Each point is reached from the start by the listed moves, each made 0, 1 or 2 times, or once backwards (-1), plus a little noise. Is the number of moves made odd or even? Then give how often each move was made.
In the rows, zero is written as 128.

Moves:
(1): [ 95 160]
(2): [107  60]
Start: [119  83]
Points:
[176 125] => even (-1, -1)
[105 184] => even (1, -1)
[151  54] => odd (-1, 0)

Moves:
(1): [124 108 162 114  93 134 118  90 158 124]
(2): [127 133 124 128 144 134 105 114 119 110]
(3): [128 145 137 151 133 144 140 132 118 128]
(4): [127 130 116 127 106 131 122 141  96 126]
(5): [122 129 123 145 137  96 113 139 105 147]
(6): [132 113 109 139 155 144 143 120  99 147]
(7): [121 116 113 141 105 128 127 115 150 125]
(8): [115 130 132 126 128 136 123 125 136 125]
Start: [119 112 134 141 122 118 141 138 130 151]
Points:
[121  40 143 156  92 126 136  73  69 203] => odd (2, 0, 0, 1, 1, 2, 0, -1)
[120 147  89 193 103  75 131 202  77 155] => odd (-1, 0, 1, 1, 1, -1, 1, -1)
[ 70  61 114 225 159 129 114  53 125 192] => even (1, 1, 1, -1, 2, 2, 2, 2)
[ 67  99 125 225  86 164 113  72 107 153] => odd (1, 1, 2, 1, 1, 1, 2, 2)
[ 63  74 218 145  28  57  91  72 249 173] => even (2, -1, 0, -1, 2, -1, 1, 2)
[107  74 159 220  45 102 147 100  88 217] => odd (2, -1, 2, 1, 2, 1, 1, -1)
